Each row of a before or after table is a point. The points were changed in one or more steps. Then noise was added and the rows were shuffled. The steps act on columns, c1 being the first. Write out the steps. A step turns or swaps two columns, mirrors them in a line or flattens them onto one, adds a multiple of one to another, or multiplies or shifts one. Angles are multiples of 10 degrees, from the lower column toward the higher: turns from -170 to 170, lines from 10 to 170 but not 90. Use the fewest steps. Two steps may share a column if one is a turn and the other turns, adds or multiplies; they go together, in the order done. Otherwise the lowest column goes first.
(in the rows, 128 means zero)

Before, 8 rows:
[[119 146  62]
 [148 152 180]
 [ 88  79  81]
 [130  62 179]
 [168 170 153]
 [139 156  84]
 [ 77 118  71]
 [ 58 142 148]]
After:
[[ 85 134  44]
 [ 26  74 149]
 [  9 155 128]
 [ 67  81 180]
 [123 170 150]
 [ 98 186 123]
 [ 42  60 112]
 [ 91 102 174]]
Steps: shift c1 by -50; mirror c2 and c3 in the line at 30 degrees

Before:
[[141 103 181 117 171 142]
 [156 177 122 175 128 179]
 [187  95 147  96 128 121]
 [173  64 206 152 111 143]
 [ 93  97 129 113 139 157]
 [153  68 129 102 170 169]
 [168 128 150 125 169 107]
 [ 94 177  82 142 111 141]
 [ 97  89 152 166 104  81]
 [119 147 171 121  90 129]
 [137 147  96 182 148 186]]
After, 11 rows:
[[139 100 181  93 150 167]
 [121 147 172 134 120  90]
 [173  65 209  86 141 109]
 [148  66 127  62 173 163]
 [ 96  86 151 212  79 111]
 [154 179 123 131 176 118]
 [167 129 149  68 114 175]
 [ 93 173  81 193 136 111]
 [135 147  97 165 188 137]
 [184  93 149   8 123 127]
 [ 91  98 131 168 157 134]]
Steps: add -1.5 times c1 to c4; mirror c5 and c6 in the line at 40 degrees

Before (9 x 8):
[[134  79 105 113 114 120 111 118]
 [138 196 137 121  51 161 140 113]
 [ 91 125 102 153 188 117 139 143]
 [106 102 135 153  79 122 140 123]
 [ 99 103 143  90 121 124 111 129]
 [144 114 147 161  84 119 138 186]
 [ 99 108 137 134 126 161  73 124]
 [112  99 129 163 195 159 167 117]
 [113 110 114 122  58 172 144 139]]
After, 9 rows:
[[113 249 136 120  95 161 128 112]
 [136  87 104 113  92 120 142 118]
 [124 178 114 122  59 172 106 139]
 [143  88 102 154 177 118  92 142]
 [190 136 137 133 116 160 140 123]
 [133 126 136 153  73 122 104 121]
 [109 133 146 162  84 118 134 186]
 [108  91 129 161 172 159  92 116]
 [159 108 144  91 109 124 117 129]]
Steps: turn c1 and c7 by 130 degrees; turn c2 and c5 by 30 degrees; add 0.7 times c6 to c2

Before, 9 rows:
[[130  83 156 111 130 168 123 112 124  90 125]
 [126 123 132 100 116 173 151 122 153 107 132]
 [134 118 140 101 125 113 128 119 149  93 121]
 [133 123 132 108 137 142 105 126 148 138 144]
 [124  92  50 124  54  98 106 104 153 211 121]
 [ 99 113 134 103 128 131 152 126   7  92 140]
 [133  95 146 120 113 101 136 237 145 132 139]
 [136 105 117 149 151 133 141 109 156  90 149]
 [110 122 151 165 136 123 144 105 138 114 121]]
After, 9 rows:
[[145 176  51 125  83 141 181 105 109 211 101]
 [141 150 132  99 120 117 114 122 107 108 171]
 [148 137 151 165 138 135 114 104 128 114 125]
 [123 159 156 111 152 124 152 112 131  89 167]
 [133 117 133 108 138 110 148 127 108 138 139]
 [ 94 153 134 103 136 115 114 126 248  92 129]
 [131 164 146 120 131 122 139 237 112 132  99]
 [135 142 117 150 160 106 120 109  99  90 130]
 [133 137 140 101 131 138 132 119 107  93 115]]
Steps: turn c1 and c9 by -150 degrees; turn c2 and c5 by -30 degrees; turn c2 and c7 by -150 degrees; turn c6 and c11 by 100 degrees

Before, 11 rows:
[[131 126 151  92 174 127 135 122 111 129 150 124 118 111]
 [100 148 156 184 135 114  91  91 157 171 132 140 145  72]
 [ 83 127 135 122  99 164 172 163 154 197  94 140 194  63]
 [137 142 105 157 151 149 136 140 168 112  89 141 152 162]
 [152 190 130 173  90 103  94 159 157  92 120 127  98  93]
 [135 146 116  73 138 153 112 157 125 146 182 177  88  85]
 [ 90  90 134 107  61 174 129 145 154 180 112 110 124 100]
 [110 178 103  96 171 146 107 147 153 122 145 121 161 121]
 [ 97 175 152 142 125 179 157 120 203 133 120 131 124 111]
 [ 82 180 148 160 162 118 156 120 171 141 123 132 118 163]
 [132 155  81 107 115 108 127  99  75  76 143 114 120 119]]
After (11 x 14):
[[131 105 152  93 140 143 119 125 104 129 142 124 115 112]
 [ 94 128  89 107 126 146 126 146 212 179  83 112 122  99]
 [112 148  86  95 117 151 150 147 182 121 124 123 160 121]
 [153 193 155 175  92 103 162 161 118  93 142 125  98  92]
 [ 98 140 169 185 120 122 163  91 200 169 142 143 143  73]
 [132 153  97 107 110 127 129  98  70  77 154 118 118 118]
 [ 83 141 101 123 120 118  83 161 221 198  79 142 193  66]
 [139 130  80 155 124 113 122 140 154 112  90 138 152 159]
 [138 138  90  74 119 184 143 160 117 145 147 177  88  88]
 [ 99 166 101 144 108 157  99 119 246 132  83 131 125 108]
 [ 83 150 158 161 114 116 103 120 239 138 133 134 117 163]]
Steps: add -1.5 times c1 to c9; flatten c2 and c5 onto the line at 150 degrees; add -1 times c6 to c3; turn c6 and c11 by -50 degrees; multiply c7 by -1

Before, 14 rows:
[[110  87  91  63 103 102 130 136 106 131 111 126  80 104 110 103  87 107]
 [140 138 159  88  73 117 197  93 140 173 102 130 126  97 134 121 184 103]
 [148 101 128  76 130 117 105  73 183 107 117 137  88 116 120 115 122 128]
 [155 162 133 112 155  81 119 224 153 151 163  93 183 137 112 120 135 162]
 [138  71 179  79 140 133 159 115 107  96  91 129  97 144 124  85 119 120]
 [130 122 140  77 135 145 232 122 145 162 145 146  69  89 149 154 191 162]
 [129 126 104 139 154  35 110 168 109 154 179  90 172 164 167 121 180 170]
 [116  53 110  95  82 175 133 100 131  97  82 114 105 120  78 113 139 152]
 [142 181 128 179 124  39 153 183 128 118 192 102 130 174 107 132 143 159]
 [ 98 129 123 174 160  82 127 197 166 140 149  93 139 145 148 134 151 100]
 [123 153  85 151 146  62 142 201 159 130 161 163 170 167 141  70 157 151]
 [135  61 135 121 115 129 152  88 146 167  77 123  93 111 114  92  72 164]
 [110  55 149  60  93 163 120  91 137 166 103 170  85 171  98 134  97 121]
 [198 134  72 167 153  91 128 193 128 140 190  97 164 178 145 109 133 112]]
After (14 x 18):
[[226 119 140  75 133 143 165 123 143 163 150 146  79  85 170 155 190 166]
 [112 124 104 140 153  32 121 167 112 156 182  88 160 161 162 121 181 171]
 [139 172  83 156 147  61 134 205 158 133 158 163 148 165 147  73 156 153]
 [151  22 132 122 116 133 130  86 146 167  77 120  97 111 114  90  72 164]
 [156 137  72 169 156  91  61 193 127 140 188  99 133 178  99 110 136 111]
 [114  12 147  60  96 164 143  88 136 166 102 173  99 170 109 138  94 123]
 [130 182 131 113 156  81 101 225 154 149 164  98 187 135  92 118 135 162]
 [157 206 130 177 122  34 123 182 125 115 194 105 131 172 101 131 141 160]
 [124  65  91  67 105 100 145 135 107 138 112 127  62 102 120 106  85 104]
 [115 131 123 172 158  82 160 199 167 139 149  93 137 145 170 134 149  99]
 [197 147 159  87  75 120 139  93 139 174 100 133 140  93 143 121 184 107]
 [110  86 128  75 133 120 101  76 183 108 117 135  85 113 103 113 125 128]
 [123   6 109  93  80 174 137 101 128  91  78 115  95 120  84 112 138 156]
 [160  39 177  77 139 132 127 117 106  97  93 129 121 145 126  85 118 117]]
Steps: turn c1 and c7 by -70 degrees; add 0.7 times c7 to c15; multiply c2 by 1.6; add 0.5 times c3 to c13

Before, 11 rows:
[[130 109 166 133 200  94 133  78  94 129  77 139  97 145 144 167 117 144
  152 125 115  89  67  80]
 [152 168 138 152 105 128 136 147 129 134 163 123  65 184 192  99 142 110
  128 120 114  64 121 170]
 [130  46 116 109 120  63 129 108 228 134 141 149 174  64 184 107 162 141
  191  72 215 156  79 158]
 [110  69 139  75 145  72  95 143 202 139 174 171  95 119 179  95 121 153
  155 116 195 200 107 112]
 [153 129 111 203 148 152  95 163 109 213 138  99  67 160 132  93 192 130
  164 122 149  60 121 166]
 [172 189 107 178 143 138 172 154 156 238 169 147  82 195 138 104 164 113
   98 164 114  90 107 185]
 [132 160 104 197 166 130 110 154 158 175 200 115  88 198 131 104 208  91
  129 181  68  37 128 172]
 [132  32 133  49  75  70 106 140 193 129 114 168 155 100 122  96  78 102
  165  95 148 184 143 119]
 [113  74 130 100  88 106 105 141 164 121 160 216 134  33 134  98 143 139
  134  99 165 154 122 139]
 [108 132 152 137 152  87 140 112 130 124  57 148  90 161 156 154 178 130
  160  66  95 155  85  35]
 [106 134 126  95 189 123 144 112 144  73  20 114  82 129 142 166 114 129
  104 111 114 152 149  67]]
After (11 x 24):
[[133 134 152 138 154  86  99  91 154 130  59 119  90 163 154 179 153 130
  160  65  94 156 128  34]
 [134  66 140  79 146  72 157 104 148 112 174  46  95 121 201 121  94 154
  154 116 194 178 153 113]
 [135 164 138 146 104 125 120 130 103 144 165 127  64 182  65 143  98 110
  128 119 115 191 149 169]
 [180  74 132 108  88 104 149 117 178 111 162  63 133  32 155 145  99 141
  136 101 168 134 140 141]
 [101 135 126 125 186 126 118 148 139  63  22 117  82 128 152 113 165 129
  106 113 115 140 105  68]
 [123 128 113 152 149 153 162 122  98 242 142 155  66 160  58 190  91 130
  162 122 147 133 164 166]
 [142  34 131  60  74  71 156 140 134  88 117  53 154  96 185  78  97  99
  161  96 146 121 134 120]
 [108 160 105 164 166 132 150 130 113 206 201 104  85 197  38 209 101  91
  128 181  67 130 155 170]
 [157 186 112 117 142 136  83 132  94 252 168  93  81 196  92 165 103 110
   96 163 115 135 161 184]
 [114  45 117 108 119  60 110  77 119 124 142  28 175  64 160 164 108 142
  192  73 213 184 124 157]
 [147 107 166 134 200  97  98  59 137 132  79 156 100 145  89 118 166 146
  151 127 116 144 103  80]]
Steps: turn c9 and c12 by -110 degrees; turn c1 and c9 by -60 degrees; turn c4 and c10 by 30 degrees; turn c8 and c23 by 110 degrees; turn c7 and c8 by 160 degrees; swap c15 and c22; swap c16 and c17

Before (8 x 48):
[[122 160 128 107 115 139 122 131 163  98 108 120 102 131  90 134  92 150
  136 125 153 117 138 103 185  95 106 111 124 149 135 144 154 157 121 127
   99 135  87 126 109 129  94 146 153 106 121 132]
 [116 165 102 168 149 116 107 152 172 167  85 123 134 107 147  86 167  93
  107 105 139 132 115 144 107 109 150 139 109  98  90 142 164 160  94 156
  117  94 118 169 147 116  94 120 167 165 105 135]
 [ 96  88 115 160 143 188 101 165  91 155 132 155 112 164 138 129 128 130
  142  81 159 157 132 133 128 148 118  99 116 137 141 124 170 141 118 149
  151 172 154 162 122  85 173  98 129  96 143 102]
 [121 122 114 116 133 113 132 115 153 128 102 127 113 103 137 116 121 161
  146 127 102 136  99 136  99 139 104  77 101 101 143 133 157 103 108  96
  105 161 123 156  80 145 110  78 164 157 124 150]
 [165 166 129 134 109 103  87 108 114 127 129 160 122 108  98 104  94 129
  144 149 136 135 176 172 122 117 106 130 129 131 131  65 107 150 136 116
  119  93 143 175  79  72 132 116 127 150 163 125]
 [ 84 113 105 158 163 127 128 169  92 131 156 129 108 125 129 159 168 164
  108 135 141 141 112 123 110 130 170 139  90 173 101 130 109 113 106 145
  106 157 112 113 123 112 107 136 153 120 113 100]
 [166  98 107 135 163 178 152 104 167 102 121 124 100 105 119 112 135 117
  113 141 115 110 184 114 114 167 120 128  93 125 133 142 125 172 150 130
  125 175 113 114 148 130 165 114 153 139 157 133]
 [123 126 129 127 162 171 128 114 164 107 143 121  94 113  84 154  87 154
  170 139 167 110 150 186 120 145 105 118 115 140 138 141  95 165 131 156
   82 107 127 101 121  99 150  88 121  89 110 104]]
After:
[[119 121 128 123 131  97 127 115 154 130 103 132 114 104 131 113 122 158
  144 131 127  90  98 135  99 141  99  77  99 102 140 135 179 105 108  99
   94 207 126 156  78 145 106  78 165 152 125 145]
 [115 162 127 171 151 101 109 148 171 169  89 124 135 106 148  89 170  96
  105 104 146 172 116 145 130 113 150 138 112  98  95 145 184 160  89 154
  133  59 118 173 148 118  93 124 163 170 106 133]
 [120 128 126 127 162 216 125 116 169 103 145 116  97 109  87 154  84 154
  171 140 186 136 147 184 209 146 108 117 112 141 143 141  75 163 132 155
  127  72 129 103 125  95 152  90 119  91 114 103]
 [165 167 131 132 112  83  85 109 114 129 128 156 120 108 103 102  92 129
  143 146 139 183 178 174 138 117 105 128 128 131 133  60 100 151 134 115
  126  57 138 176  78  73 130 114 123 154 166 127]
 [122 159 122 109 114 154 125 134 165  99 105 121 103 126  86 133  95 150
  133 124 168 111 136 104 241  94 105 109 121 147 136 142 169 161 119 126
  127 133  86 128 111 128  89 144 155 105 121 134]
 [ 81 115 127 157 163 124 136 173  94 135 155 131 106 129 131 158 165 164
  110 136 158 108 113 125 143 130 171 137  88 174  96 131  94 115 104 148
  126 195 111 112 120 106 106 138 156 120 114 101]
 [168  98 130 129 166 227 152 106 168 105 122 120  95  97 117 113 134 112
  117 143 120  56 181 117 105 161 119 126  90 122 133 147 125 175 148 129
  116 219 114 113 151 132 171 117 152 140 161 133]
 [ 96  86 126 158 142 246  98 166  91 156 134 156 111 166 137 131 124 129
  143  79 130  97 131 135 135 151 118 101 113 141 143 121 198 142 117 147
  164 241 159 161 120  87 171  95 127  98 139  99]]
Steps: multiply c3 by 0; multiply c6 by 2; turn c21 and c37 by 50 degrees; add 1.5 times c21 to c25; multiply c38 by 2.5; turn c22 and c38 by 30 degrees; multiply c33 by 1.6
